Rows are points. Each copy is the shape, with its points in the same order, turned, moved and blurred by noise. Some copies are also mirrored. Which?
(in the rows, 128 means zero)

Shape (9 x 3)
[[172  14 127]
 [105 157 134]
 [119 110  96]
 [176  98 128]
 [144 135  77]
 [113 147 144]
 [ 96 147 137]
 [124 140 102]
 [160 171 167]]
Copy 1 (9 x 3)
[[144  69 226]
 [104 126  83]
 [103 137 144]
 [163 109 153]
 [128 169 137]
 [112 113  89]
 [ 95 116  88]
 [114 148 116]
 [166 109  69]]
Copy 1 is: mirrored
Copy 2 (9 x 3)
[[153   9 138]
 [128 157  90]
 [ 96 104 107]
 [143  94 153]
 [ 81 130 136]
 [139 151  90]
 [127 149  79]
 [101 135 116]
 [169 171 137]]
Copy 2 is: mirrored
Copy 3 (9 x 3)
[[136   7 142]
 [101 166 139]
 [110 111 117]
 [159  90 145]
 [144 127 101]
 [117 150 159]
 [ 96 156 146]
 [129 134 117]
 [151 166 188]]
Copy 3 is: only turned

Shape (8 x 4)
[[122 109 101 106]
 [105 119 187 134]
 [116 158 144 135]
 [146 153  72 217]
 [125 152 144 117]
 [100 122 197 111]
 [ 94 124  33 125]
 [165 141 174 166]]
Copy 1 (8 x 4)
[[125  91 126 118]
 [115 174 161 109]
 [137 141 163 156]
 [107 122  84 232]
 [146 133 158 138]
 [127 172 177  94]
 [ 91  37 124 164]
 [155 188 118 156]]
Copy 1 is: mirrored
Copy 2 (8 x 4)
[[120 133 106 123]
 [ 89 107 180 142]
 [109 156 160 133]
 [189 172 121 213]
 [120 148 158 118]
 [ 76 102 184 120]
 [122 172  52 163]
 [154 117 204 148]]
Copy 2 is: only turned
Copy 3 (8 x 4)
[[ 92 109 150  98]
 [141  66  89  91]
 [144 127 103 111]
 [153 132 167 206]
 [141 125 113  95]
 [132  76  75  64]
 [ 54 149 161 146]
 [198  95 130 114]]
Copy 3 is: mirrored

Shape (8 x 4)
[[120 102 140 117]
 [142 101 114 137]
 [115 109 117 137]
 [126 236 100 158]
 [140 128 179 138]
 [110 154 104 142]
 [ 91  94 106 160]
 [132 118 110 163]]
Copy 1 (8 x 4)
[[111 140 147 125]
 [115 132 118 147]
 [120 115 132 139]
 [249  85 133 148]
 [141 158 171 155]
 [164  93 130 137]
 [ 98  80 136 140]
 [130 111 120 161]]
Copy 1 is: mirrored
Copy 2 (8 x 4)
[[134  95 145 125]
 [150 106 124 150]
 [120  99 123 146]
 [ 80 219 144 158]
 [129 111 191 134]
 [ 97 144 119 144]
 [111  85 105 165]
 [132 120 132 170]]
Copy 2 is: only turned

Shape (10 x 6)
[[106 158 146 130 130 208]
 [165  63 111 132 154 158]
 [186  84 117 109 211 137]
 [ 68 180  82 111 139 121]
 [161 103 102  64 157  98]
 [ 92 129 145 159 135 214]
 [168 107 164 181 150 182]
 [102 148 144 110 141 119]
 [128 182 101 101 128 121]
 [ 93 142 157 151 138 188]]
Copy 1 (10 x 6)
[[ 84 134 124  93 123 176]
 [145  35 116 121 146 139]
 [162  49 139 135 202 148]
 [ 99 179  76 104 166  90]
 [177 106 136 105 190  80]
 [ 57  94 100 107  99 169]
 [128  62 131 162 103 180]
 [103 151 138 119 138 101]
 [141 173  98 103 148 113]
 [ 70 117 126 123 118 158]]
Copy 1 is: only turned
Copy 2 (10 x 6)
[[133 113 114 158 144 209]
 [183  64 116 148 169  99]
 [172  26 166 111 161 101]
 [ 54 139 110  96 142 142]
 [164  93 141  60 152  89]
 [128 109 110 189 160 195]
 [175  66 137 195 117 147]
 [116 136 152 113 136 142]
 [106 118 116  80 105 141]
 [126 120 129 177 146 182]]
Copy 2 is: mirrored
Copy 3 (10 x 6)
[[143 102 119 103  87 192]
 [161  92 121 148 200 153]
 [175  98  76  92 231 133]
 [ 68 155  73 106 104 127]
 [137 177  98 103 211 113]
 [134  69 123 119 101 185]
 [208  55 118 135 133 148]
 [112 128 122  90 126 113]
 [127 172  71 111 110 116]
 [137  72 131  96  96 160]]
Copy 3 is: mirrored

Shape (13 x 8)
[[131  86 144 101 152  71  53 121]
 [167  81  84 118 114 143  83 108]
 [112  89 105 119  93 170 110  64]
 [139 101 180 173 116 118 155 113]
 [180 129  97  94 108 173 152 166]
 [193 111 164  69 153 114 124 109]
 [115 111 131 104 131  54 161  73]
 [161 189  88 182 142  83  91 163]
 [151 183 123 172  88 104  99 154]
 [102 168 170 104 179  65  66 100]
 [162 113 137  77 158  79 165 176]
 [163 141 158 141 179 125 159 142]
 [172 169  77 105 105 154 155 176]]
Copy 1 (13 x 8)
[[107  81 122  67 179  79  67 127]
 [147  86  84  93 154 164  93 108]
 [ 88  97 119  91 125 201 107  77]
 [136 115 196 134 125 124 126 113]
 [186 155  92  76 109 173 141 149]
 [172 127 143  35 167 116 127 101]
 [ 93 107 125  89 133  76 164  77]
 [149 182  77 168 156  85  69 134]
 [147 179 119 148  99 106  60 121]
 [ 66 161 141  68 196  57  75 101]
 [159 135 121  64 145  79 166 171]
 [157 167 160 115 173 121 147 141]
 [172 187  69  94 106 156 136 150]]
Copy 1 is: only turned
Copy 2 (13 x 8)
[[125 103 149 111 116  74  55  74]
 [119  93  72 104  82 146  65  96]
 [ 73 103  96 106  81 185 106  57]
 [ 60 123 131 142 131 129 134 145]
 [171 119  85  95  80 180 123 157]
 [125 141 114  48 133 106 108 124]
 [ 95 117 124 108 100  75 176  72]
 [178 169  79 203 109 104  93 118]
 [134 181 111 192  74 122  92 136]
 [138 177 174 132 143  78  90  52]
 [179 102 137  88 118  90 151 146]
 [144 139 117 125 170 129 135 144]
 [190 144  82 126  68 177 136 150]]
Copy 2 is: mirrored

Shape (14 x 9)
[[112 124 109 188 151 182 143 125 215]
 [118 167 108 168 122 156 175 160 119]
 [105 161 122 108 136 157 161 129 173]
 [ 99 137 168 121 133 130 154 133 125]
 [124 101 145 148 148 105 203 148 142]
 [ 63 143 150 143 112 135 175 125 141]
 [125 125 121 109 168 172 159 142 141]
 [219 187 100 134  91 108  57 141  83]
 [197 149 110 151 106 128   7 182 103]
 [108 177 135 166 191 136 154 123 175]
 [213 154 121  95  55  87  90 151 107]
 [ 94 126  83 135 156 148 148 157 161]
 [123 120 150 127 123 165 184  91 111]
 [129 161 187 130 117 159 192 169 142]]
Copy 1 (14 x 9)
[[ 77 115 212 147 108 128 160 194 159]
 [ 85 147 108 145  96 117 163 142 174]
 [ 83 158 160 145 163 129 140 136 156]
 [116 135 140 155 135 104 140  99 126]
 [120 107 146  99 123  84 182 110 141]
 [ 83 114 149 158 128  90 121  99 164]
 [ 88 134 133 133 152 144 163 150 113]
 [216 218  98 153  76 203 138 144 164]
 [224 194 110 163  64 182 109 202 123]
 [102 137 171 190 148 107 198 154 160]
 [212 221 118  97  99 173 108 113 153]
 [ 97 113 134 134 151 124 144 183 159]
 [ 80 119 146 134 115 153 155  77 128]
 [ 78 183 141 134 105  80 157 103 119]]
Copy 1 is: only turned
Copy 2 (14 x 9)
[[100  38 161 168 199  86 117 123 190]
 [138 112 117 149 173  82 170 123 138]
 [138  78 174 138 127  90 145 117 173]
 [175 101 158 177 129  98 120 105 125]
 [147 122 182 161 182  72 127  83 108]
 [139  87 165 200 118  77 150  98 131]
 [167  72 154 112 145 108 122  83 151]
 [110 185  80 107 134 171  99 192 146]
 [109 124  70 114 148 176  65 220 116]
 [150  93 143 155 159  47 103 113 192]
 [115 188 149 118 120 186 121 188 111]
 [122  66 148 113 153  66 126 110 137]
 [153 115 147 174 144 139 143  56 144]
 [197 115 176 166 164 101 174 124 144]]
Copy 2 is: mirrored
